Every row gives one point. Two turns around zero, p and q, are shown by what they do to some points. Write where each new point lands after one turn and then the other. Backwards means that the second turn is done in reverse. Each puzzle has new turns, and all numbers are rounded.
In the rows, zero is written as 128.

Turn p:
[118 104 118] => [125 110 107]
[119 112  92] => [144 121  92]
[110 152 152] => [101 152 142]
[165 145 149] => [142 130 171]
Turn q:
[118 135 116] => [111 131 130]
[180 139 115] => [142 146  78]
[108 132 162] => [145 134 163]
[105 106 118] => [113 101 140]
Where do these land?
q, then p: [131 129 148] => [136 126 147]
q, then p: [ 98 124 144] => [103 117 149]
q, then p: [110 111 161] => [121 103 160]
p, then q backwards: [153 119  96] => [155 108 153]
p, then q backwards: [148 157  92] => [158 145 165]

Turn p:
[116 184 116 119] => [114 184 143 128]
[109 120 140 111] => [127 119 145 106]
[110 109 102 157] => [100 116  93 121]
[170 114 159 137] => [154 101 138 166]
[135 114 122 116] => [144 122 121 120]
Turn q:
[136 138  86 135] => [131 150  91 137]
[129 117 102 154] => [118 120  94 141]
[134 164 178 118] => [151 134 184 144]
[131  97 156 107] => [131 101 148  95]
[109 123 117 127] => [108 134 122 123]
Where do these land?
p, then q: [125 120 134 130] => [124 121 128 121]
p, then q: [ 91 100 171 135] => [100  94 153  90]
p, then q: [178 177 118 124] => [158 137 124 192]
q, then p: [106 128 100 130] => [108 151 123 111]
q, then p: [121 130 126 120] => [127 134 136 124]
p, then q: [122 112 103 157] => [102 141  99 121]
p, then q backwards: [153 128 144 100] => [157 145 149 119]

Turn p:
[110 164 126 109 118 101] => [ 84 151 129 134 115 118]
[150 139 155 148 154 165] => [162 136 170 124 155 132]
[109 100 102 148 127 170] => [156 118 111 106 129 176]
[122 107 120 163 111 136] => [143 102 126 139 116 159]
[150 107  87 129 137 114] => [150 132  84 150 130 124]
[132 141 152  95 114 104] => [101 129 137 122 114  88]
[122 160 145 106  95 106] => [ 91 139 146 128  94 106]
[126 101 122 119 122 159] => [152 118 117  97 123 137]
[130 133 144 135 175  98] => [113 126 132 152 176 111]
Turn q:
[124 141  93  92 123 104] => [113 111  80 107 125 132]
[130 147 115 128  76 108] => [162 114  97 127  99 151]
[141 112 133 151 155 161] => [128 138 160 143 165 120]
[138 130 113 161 112 144] => [160 135 127 150 145 138]
[140 150 173 150 156 119] => [141 162 164 102 119 103]
[149  92 147 152 133 139] => [141 115 166 151 139 107]
[114 132 114  85 123 141] => [ 97 112 112 115 130 156]
[ 89 120 134 105 146 108] => [ 84 136 117 129 104 117]
Where do these land?
q, then p: [162  94 139 155 137 122] => [128  96 136 161 146  99]
p, then q: [119 134 121  59 148 151] => [ 97 123  84  75 119 133]
p, then q backwards: [142 106 101 114  97 131] => [123 141 123 127 101  88]
p, then q: [117 148 150 134 116 105] => [122 145 138 148  98 129]
q, then p: [149 138 102 163 164 128] => [120 157 123 162 163 108]
p, then q backwards: [ 98 119 141 118 125 122] => [129 125 127  94 138 130]
q, then p: [109 157 143 153 109 137] => [144 155 160 130 105 130]

Turn p:
[108 162 118 150 153  69  71 123 104] => [ 99 168 160 158 142 116  65 107  98]
[109 144 129 126 105 161 147 106 102] => [140 134 111 110 100 163 140 132  99]
[112 110 130 103  91 153 148 129 154] => [130 109 122  81 106 124 154 146 138]
[119 160 125 136 154  68 121 142 100] => [115 180 150 157 156 109 113 117 100]
[139 134 132 116 150 124 128 114 157] => [121 133 128 121 139 130 129 103 159]
[173 128 137 142 117 130 122 143 155] => [160 114 142 135 142 125 119 141 167]
[ 96 132 102 108 126 172 140 140 111] => [ 98 129  97 115 111 154 146 160 112]
[128 104 160 149 132 148 136 140 134] => [134  95 146 147 114 132 153 129 135]
[129 107 132  94 120 148 132 126 104] => [125 102 107 108 143 138 144 133 105]
[167  97 116 154 131 106 135 118 160] => [157 114 117 146 127  87 117 113 167]
Turn q:
[152 175 131 101 121 144 103 128 127] => [150 173 121 139 111 154 105 144 130]
[107 127 159 104 129 132 139 123 120] => [130 125 157 128 109 146 137 106 139]
[153  87 135 125 103 119 161 123 139] => [161  96 137 142 131  88 136 118 139]
[159 164 136 149 183 138 136 155 123] => [113 167 132 158 156 145 164 168 122]
[116 109 116 107 105 120 122 159  96] => [132 118 155 101 100 111 117 141 102]
[120 120 150 133 151 116 103 128 115] => [107 124 149 139 143 147 118 120 109]
[143  92 147 127 148 177 131 141 143] => [146  91 148 137 149 152 139 161 155]
[130 143 112 154 118 114 144 105 101] => [125 131  95 134 117 117 148 112  98]
[103 117 111 126 154 118 126  97 154] => [117 125 116 102 163 136 129  97 143]
[ 97 146  83 153  67 101 114 123 162] => [ 99 130  72 100 101  82  87 115 143]
Where do these land?
p, then q backwards: [103 157 120 137 114 145 126 143 158] => [107 154 135 110 124 149 125 164 133]
p, then q: [136 136 152 130 147 140 119 131 100] => [125 106 122 138 133 154 152 139 120]
p, then q: [162 144 106 146 102 102 131 141 142] => [124 165 131 154 148 112 102 150 127]
q, then p: [118 113 128 125 114  94  90 136  97] => [120 110 142 127 138 137 106 119  75]
q, then p: [118 168 128 136  84 104 142 110 106] => [160 157 115 103 103 121  95 134 101]
p, then q: [ 98  94  93 151 105 143 140 126 104] => [128 114 120 106  95  85 117 141  92]
q, then p: [113 124 172 110 157 172 163 132 171] => [134 111 145 119  99 134 172 118 197]
q, then p: [122 136 123 145 141 111 149 117 128] => [126 153 113 130 116 122 139 112 122]
p, then q: [172 110 155 139 148 141 147 131 112] => [140 103 111 149 167 119 161 140 128]
p, then q: [168 100  99 133 138 147  92  94 146] => [134 103 105 101 176 127  81 133 130]
q, then p: [120 147 140 103 133  97 121 113 164] => [120 146 144 115 120 149 102  92 149]
p, then q: [106 108 121  81 153 139 116 163 108] => [ 95 117 158  81 129 136 163 125 122]

Turn p:
[150 146 111  90 150 124 121 124 143 136 149] => [132 143 122 107 132 123 129  84 151 150 140]
[119 127 117 146 108 129 149  94 119 150 120] => [123 124 107 143 104 157 149 128 108 116 122]
[147 147 147  96 156 118  90 143 120 136  96] => [133 139 158 112 163 129 107 108 118 171 106]
[ 76 149 115 179 107 125 128 120 107 141 153] => [127 140  86 141  85 140 105 171 100 121 148]
[ 67 139 111  97 126 114  99 131 135 133 110] => [117  92 106  90 135 144 102 142 111 167 143]
[151 138 125 108 103 157 151 136 129 128 135] => [140 140 153 105 113 136 158 122 140 112 139]
[149 134 130 161 109 109 140 129 191 125 140] => [124 129 118 161 106 102 167 147 170 151 125]
[153 133 122 113 159 131  97 136 104  93  89] => [131 135 144  97 163 114 104 116 124 128  76]
[129 130 157 111 121 121 148 119 134 110 138] => [ 99 121 152 129 118 112 138 118 127 124 141]
[132  85 131 102  99 116 115 123 125 133 136] => [153  81 140 134 126 119 135 108 117 124 140]
[146 135 144 185 182 188 137 136 126 114 141] => [117 185 138 156 139 143  94 149 175  82 109]
[116  72 126 149 116 106 159 145 102 135 129] => [141 105 114 159 152 116 146 144  95  88 147]
Turn q:
[139  94 143 170 150 111 137 163  83 141 110] => [117 106 146 167 123 150 119 144  84  88  96]
[142 142  98 110 148 179 142 118 113 141  91] => [125 131 107  80 174 135 139 148 110 136  98]
[129 135 136 150 105 111  93 148 159 117 139] => [139 128 127 149  99 142  98 138 164 130 148]
[141 154 128 112 137 167 140 109  86 117 138] => [124 148 130  82 155 138 147 126 101 108 146]
[117 165  96 109 130 130 154 102 142 145 151] => [157 142  95 113 136 111 168 119 126 153 144]
[108 156 128  90  96 139 146 128 142 154 110] => [139 127 124  85 102 127 148 123 130 173 115]
[ 89 113 119 106 119 127 106 126 140 136 136] => [ 98 143 123 137 111 111 131 134 138 163 134]
[151 103 121 149 140  99 135 140  92  85 103] => [105 100 118 140 130 126 112 118 120  63 109]
[122  99 139 157 121 122 135 146 155  84 154] => [113 107 145 166 128 142 135 119 173 108 148]
[142  92 145 118 116  97 116 140 163 128 158] => [129  96 151 162 116 106 105 118 145 146 156]
[110 113 149 131 114 113 129  98 164 131 130] => [133 139 143 149 122 118 124  93 154 154 122]
[127 164 109 111 107 156 117  95 127 168 130] => [148 161 102  93 135 138 127 124 109 173 138]
[147 135 153 150 180 115 115 152  96 117 113] => [138 136 151 139 132 121 113 162 108  69 110]
Where do these land?
q, then p: [142  90 127 147 133 101 109 131 149 120 121] => [138 110 112 159 128 119 105 150 139 138 102]
q, then p backwards: [150 157 152 158 144 123 105 106  87  91 126] => [136 123 122 135 152 172 149 134  71 119 154]
p, then q backwards: [110 130 159 111 106  85 112 149 135 156 146] => [137 110 131 101 119 121 122 132 139 171 177]
q, then p: [101 111 155  99 142 155 141  97 146 140 109] => [ 88 136 139 145 147 158 137 119 106 166 134]
q, then p: [165 139  97 163 110 146 112 110 126 150 138] => [164 157 112 115 128 146  99 104 154 111 114]
q, then p: [134 150 157 109 152 157 158 105 148  96 111] => [ 76 128 154 123 152 120 146  96 147 149 126]
q, then p: [132 106 103 152 148 145 129 142 119 150 157] => [139 161 112 142 148 131 109 148 129  95 139]
p, then q: [162 129  89  87 149  94 130 144 109 121 104] => [142 133 113 109 153  67 137 113  95 116 105]
q, then p backwards: [110 154 116 127 134 157 102 149 144 150 129] => [111 162 120 152 119 137 122 158 146 142 116]
p, then q: [101 139 148 142  93 163 149 165 110 121 132] => [119 103 164 109  98 144 140 154 136 108 165]
q, then p backwards: [103 148 115 121 113 113 175 145 126 119 104] => [146 128  93 125  91 128 142  96 145 114 113]
p, then q: [126  83 117 120 113  96 114  93 138 121 160] => [106 115 102 171 142 129 106  81 125 131 133]

Turn p:
[157 123 115 157 111  93 121 130 122 153 141 134 146 130] => [159 138 106 143 123 115  89 135 137 143 150 124 124 111]
[136 112 120 134 124 104 102 139  92  96 112 103 105 126] => [159  91 138 141 134 110 118 144 110 123 131 152 126 164]
[129 131 134 112 170 130 167 169 162 123 112 174 168 132] => [ 54 146 143 134 128 146  91 118 169 146 111 116 137 134]
[145 145 115 134 129 120 140 107 121 138 131  95  91 108] => [172 112 126 128 152 121 142 116 118 137 104 111 115 120]
[132 113 164 136 133 104  89 110 114 162 120 111  87 134] => [161 146 148 143 124 106 143 124  81 147 152 128  92 142]
[139 102 138  96  95 114 118 114 139 126 134 104 125 116] => [153 109 143  94 101 130 138 147 128 145 138 134 111 121]
[136 116 151 131 101 119 154 131 106 133 130 110  92 132] => [161 121 146 141  96 106 139 127 111 137 101 124 133 123]
[ 93 180 110  92 134 141 141 168 140 132 135 173 165 151] => [ 42 134  93 125 134 149 114 154 121 127 113 110 155 110]
[107 113 130 146 114 129 105 126 133 126 143 121 115  93] => [142 109 133 131 120 117 144 129 132  97 156 112 108 126]
[137 125 160 160  95 139 118  99 108 107 132 127 106 124] => [164 141 143 128 117  94 143 126 118  90 124 155 124 116]
[136 134 125 150  99 131 108 113 152 121  88 105  97 124] => [160 123 118 120 120 137 129 116 113 102 108 147  78 138]
[116 137 101 109 172 138 148 145 168 108 166 174 147 163] => [ 64 154 104 139 149 144 145 157 183 146 119 120 147 137]
[112 108 133 156 116 130 123 125 109 142 124  95 104  94] => [168 103 140 140 115 119 140 102 112 106 143 108 120 133]
[143 149 160 140 128 134 106 116 119 115 136  79 133 106] => [170 135 162 103 151 132 123 138 107  98 131 117 129 130]
[119 128  98 108 155 188 147 160 146 135 132 148 178 174] => [ 71 150 107 140 127 199 130 127 151 135 126 139 177 127]
[135 141  97  84 164 164 143 134 130 130 125 199 166 129] => [ 46 127 118 130 161 150 124 116 156 153 132 153 153  93]
[103 119 126 132 136  98 145  90 118 129 115 124 149 139] => [131 137 106  98 123 100 125 101 129 143 137 125 144 154]
Turn q:
[137  92 149 140  90 130 123 133 157 131 139 137 125 142] => [135  98 151 110 117 118 108 153 149 118 132 137 113 100]
[117 130 109 129 133 135 145 143 148 120 183 154 120 140] => [131  96 118 107 114 178 132 148 110 123 137 143 129 134]
[105 130  83 136 126 106 176 159 142 121 125 129  89 120] => [164 125  96 148  86 168 137 117 147 116 112 159 128 143]
[152 131 112 132 135 141  96 132 122 111 125 129 115 131] => [115 128 122 127 133 121  94 116 106 133 119 133 112 139]
[ 86 127 113 147  91 162 115 119 123 157 100 103 151  98] => [ 76 128 111 163 119 119 126 117 174 112 128 101 148 100]
[ 90 132 107 149 151 140 125 151 154 166  87 124 133 108] => [110 114 110 169 147 145 156 101 161 108  91 123 117 118]
[154 140 151 151 126 151 150 149  76 122 144 114 120 143] => [136 130 125 163 111 102 121 163  75 134 133 132 147 124]
[146 118  99 134 132 121 138 118 138 120 113 107 179 130] => [126 129 156 146 147 132 110 125 154 112 135 116 148 168]
[172 149 149 117 158 136  96  82 142  96  74 139 142 176] => [109 179 195 125 176 116 107 117 111 159 121 139  86 144]
[ 96 144 128 110 133 117 139 141 145 118 136  99 133  82] => [132 146 108 109 113 144 149 113 139  95 104 103 156 130]
[142 116 122  87 137 136 137 146 150 128 108 169 139 134] => [127 100 162 111 125 137 143 111 137 161  99 141 125 147]
[121 138 153 107 118 141 139  99  85 166 140 107 136 131] => [126 142 118 140 130 109 147 147 123 163 156  86 151 107]
[ 87 108 140 123 139  85  96 113 110 116 119  91 117 132] => [132 165  94 109 130  95 145 131 150 104 144 108  92 144]
[185 113 125 128 129 134 154 123 132 139 141 113 122 138] => [171 112 153 144 129 131  95 135 113 142 134 113 135 131]
[108 105 150 136 138 104 121 108 119  96 146 141 114  83] => [135 134 120  91 109 110 148  95 113  89 159 131 123 120]
[149 176 157 124 112 109  98 132 105 141 167 190 113 161] => [123 123 107  86 162 122 128 159  87 178 142 182 136 100]
Where do these land?
p, then q: [141 130 155 108  90 151 112 149 138 142 132 144 137 155] => [ 96 119 107 126 101 115 133 125 119 131 108 148 164 101]
p, then q: [138 137 128 151 110 152 147 119 126 142 109 108 150 106] => [108 146 153 113 127 119 100  99 119 132 139 107 135 128]
q, then p: [138 149 142 128 100 152  86 105 117 155 159  97 121 143] => [133  87 129 137 156 152 124 142 103 121 164  84 122 139]
q, then p: [157  98  95 122 107 123 139 113 135 110 119 137 137  82] => [145 160 124  82 117 121 140 145 138 129 161 158 115 122]
q, then p backwards: [100 100 100  87 114 140 102 162  97 107 123 156  97 159] => [102  98 111  89 104  80 133 127 160 120  90 148 110 156]
p, then q: [130 136 105 150 142  86 139 104 144 159 101 117 139 108] => [143 144 106 124 153 141  93 109 134 151 145  95  98 132]
q, then p backwards: [107 134 156  89 109 143 160 105 115 155 141 122 150 104] => [107 113 139 102 131 140 162 122 120 154 185 121 141 123]
q, then p: [142 162 144 126 126 144 142  94 124 140 134 146 159 162] => [105 154 155 146 136 135 124 121 112 122 146  84 154 114]
q, then p backwards: [135 148 141 114 145 100 162 137 111 128 129 153 121  94] => [123 115 128 128 123 152 142  86  92 136 128 104 118 148]
q, then p backwards: [140 139 132 154 160 133 137 159  86 135 123 137 170 119] => [101 138 122 132 155 137 119 138  70 109 131 133  97 142]
p, then q backwards: [162 118 104 116 109  89 130 153 148 102 144  92 116 161] => [141 122 109 102 109 111 148 171 138 141 143 107 115 184]
q, then p: [102 124 153 151 118 118  97 109 131  95 116  96 113 101] => [127  97 117  94 157  99 135 159 126 105 101 122 112 138]
q, then p: [ 88 132  98 136 150 110  99 134 164 116 149 129 110 137] => [105 103 116 140 143 152 178 131 138 124  99 156 124 137]
p, then q: [ 95 111 121 171 151 132 157 124 113 148 127 167 121 121] => [131 160 127 133 147 156 120 130 154  91 178 134 130 124]
q, then p backwards: [114  91 160  93 154 113  88 124 156  93 139 112  88 141] => [114 150 160 123 100  96 114  93 189 127 107 102 114 104]
p, then q: [161 141 115 155 162 161 150 157 143 121 101 134 119 154] => [ 84 145 153 166 153 141 128 111 118 117 118 147  97 105]

Turn p:
[124 146  82  90 135 115 157 128 123 120 144 127 174 139] => [134 144 129 130  98 106  72 117 144 120  94 157 145 120]
[ 84 140 117 110 147 124 148 155 158 138 122 149 167 125] => [136 124 127 165 143 113  97 104 144 140 135 172 161 120]
[165 135 169 144  89 112 104 100 160 147 125 103 118 122] => [144 166 117  77 131 139 167 126 113 144 168 116 114 120]
[ 85 153 105  97 116 142 142 142 133 102 143 162 154 141] => [150 100 134 157 109 126  88 129 123 115 121 177 142 101]
[129 109 141 118  91 125 108 117 123 123 102  95 122  96] => [107 152 132 115 108 142 156 124 115  96 164 116 142 130]
[154  90 145 126 124 111  87  75 152 145 129 111  85 111] => [ 89 153 108  87 141 136 180 128  91 140 131  93 131 102]
[123 142 123 136 156 110 128 165 108 104 154 156  94 164] => [157 101 145 156 152 125 129 161 151 126  84 116 111 107]
[123 154 142 153 174 145 130 137 106 105 159 124 110 118] => [128 110 103 148 142 137 145 161 150 125  96 145  97 153]
[ 84 135 115 101 143 116 191 137 120 111 128 128 152 168] => [126 110 156 128 150 106  67 120 159  98 110 169 135 119]
[166 121 150 117 110 136 135 107 118 154 102 139 111  95] => [116 126 122  90 117 144 137 146 117 145 155  99 159 151]
[138 126 102 153 113 144 141 122 150 127 109 122 113 116] => [114 130 158 122 115 155 138 109 119 150 129 134 121 142]
[128 139 132 148 141 162  99 131  99 157 130 117  99 148] => [127 117 103 145 144 162 121 133 124 128 130  87  90 138]
[123 146 117 147 158  88 111 158  98 130 145 125 101 137] => [133 146 133 164 146 125 134 163 164 130 101 103 107 115]
[146  85 151 167  94 109 104  99 122 155 151 125 114 106] => [ 98 131 119 102 110 105 174 134 121 151 165  90 100 111]
[128 123 127 131 127 147 123 117 136 108  83 147 182 133] => [142 131 141 140 124 103 110 109  80 122 143 147 143 165]
[147 106 129 108 127 162 140 158 142 121 123 118 152 129] => [148 109 123 123 114 126 131  83 134 113 122 128 150 152]
Turn q:
[109 149 129 101 110 135 100 152 133 148 110 128 159 112] => [ 94 123 101 146 121 160 109 139 117 124 122 142 136  97]
[ 96 146 108 144 148 133 116 150 103  84 133 103 134 116] => [155 130 113 105 132 127 122 158  90 143 101 126  93 107]
[155 151 115 138 141 111 145 129 103 120  99  83 109  98] => [154 121 134 123 111 166 130 114  97 154 143 127  87 155]
[102 128 138 114 146 167 105  99 135 121 151 160 165 144] => [111 116 126 152 164 103 134 136 153 114  79 123 134  94]
[171 121 118 145 151 106 166 168 121 147  88 137 107 143] => [157  98 124 135 120 119 105 117 112 127 197 131 127 166]
[107 110 117 160  99 117 124 104 162 114 113 110 122 118] => [140 181 119 128 109 121 157 124 143 150 139 138 123 110]
[115 114 167 143  99  96 118 105 160 118 161 152 164 168] => [106 161 152 148 102  75 119 135 156 139 104 110 174 112]
[119 128 104 156 154 109 104 119 139 144 157 135 120 133] => [107 140 148 126 138  98 151 145 114 118 146 109 106 116]
[150 122 142  94  89 107 130 165 123 150 159 153 102 104] => [ 97 117 150  82 107 153 111 113 121  98 146 135 173 131]
[104 141 149 146 136 147 157 116 131 137 127 147 155 137] => [149 108 121 165 115 112 146 142 139 116 108 123 143 119]
[104  92 116  89 159 135 147 128 138 145 138  97 138 129] => [107 103 107 109 126 129 133 160 176 131 126 136  98 143]
[135 163 100  89 133 169 131 118 138  96 151 123 125 116] => [123 106 144 113 168 147 146 133 118 144  89 173 124 125]
[152  92 124 141 118 108 145 142 119 103 153 122 157 102] => [148 116 155  92 110 130 113 130 148 160 140 106 134 102]
[155 103 151 161 125 138 140 138 117 157  90  87 104 151] => [165 156 118 150 124 152 109 132 146 119 168 108 120 176]
[122 136  98 104 134 139 113  99  99 153 127 154 100 161] => [ 96 120 102 128 174 117 155 110 112 112 124 112 135 158]
[153 150 171 123 105 131 108 115 128 112  90 158  89 115] => [139 153 134 145 125 140 109  59 108 101 117 150 142 136]
Where do these land?
p, then q: [153 137 114 144 136  60 108 128  66 126 108 110 116 101] => [142 149 129 145  82 142  98 185  77 135 122 165 134 145]
p, then q: [200 140 151 152 144 126 101 135 104 118 117 126 125 107] => [138 116 122 138 132 141 109 163 113 160 149 139 151 193]
q, then p: [116 142 177 133 146 153 156 134 142 180 123 138 100 141] => [164 105 178 125 124 103 154 120 109 114 110 152  92 134]
p, then q backwards: [112 140 117 149  95 132 135 133 124 104 117 186 138 102] => [148 168 125 145 137 105 168 155 161 134 134 123 152 127]
p, then q: [121 100 131  97 130 147  47 136 136 122 152 122 101 148] => [185 114 121 100 132 166 164 114 122 170 132 116  90 123]
p, then q: [138 142 114 149 140 129 150 108 144 105 141 125 128 112] => [121 118 100 141 124 117 128 112 123 103 137 140 155 139]
q, then p: [107 145 133 151  85 126 158 117 126 148 125 108 170 141] => [143 136 145 131 100 130 111  88 157 147 163 129 109 157]
p, then q: [204 143 105  93 139 133 124 139 126 105 148 159 144 150] => [116 130 108 154 137 173  85  91 127 176 164 123 142 146]
q, then p backwards: [111 127 118 151 148 101 148 151 147 112  98 128 116 139] => [129 141 146 144 108 128 114 116 125 123 145 145 179 124]
q, then p backwards: [108  85 109  69  92 105 129 145 136 119 146 108 102 106] => [153 133 138 106 114 131 180  79 142 147 152  90 119  96]
p, then q: [118  97 153 132 143 144 104 151 104 161 142 123 162 125] => [121 155 144 106 130 103 160 149 127 169 147 113 108 135]
q, then p: [107  89 102 142 144 137 149 135 127 117 131 115  97 149] => [152 139 137 113 133 131 119 123 154 135  80 122 150 104]
p, then q: [129 140 161 133 123 136 144 101 145 126 144 154 154 138] => [ 92 102 132 101 140 115 120 110 126 118 149 112 137 131]
p, then q backwards: [108 141 111 138 118 124  85 106 144 156 129 113 141 117] => [120 137 113 145 112 107  89 126 141 134  87 117 131 119]
p, then q backwards: [103 148 135 107 144 148 152 130 131 125 128 102 114 134] => [134 121 138  91 126 166 118 140 132 137 120 126 117 118]
q, then p backwards: [112 131 117 107 120 148 158  98 148 124 100 132 140 136] => [121 132 135 134 159 139 130 153 155 126 159 132 135  98]
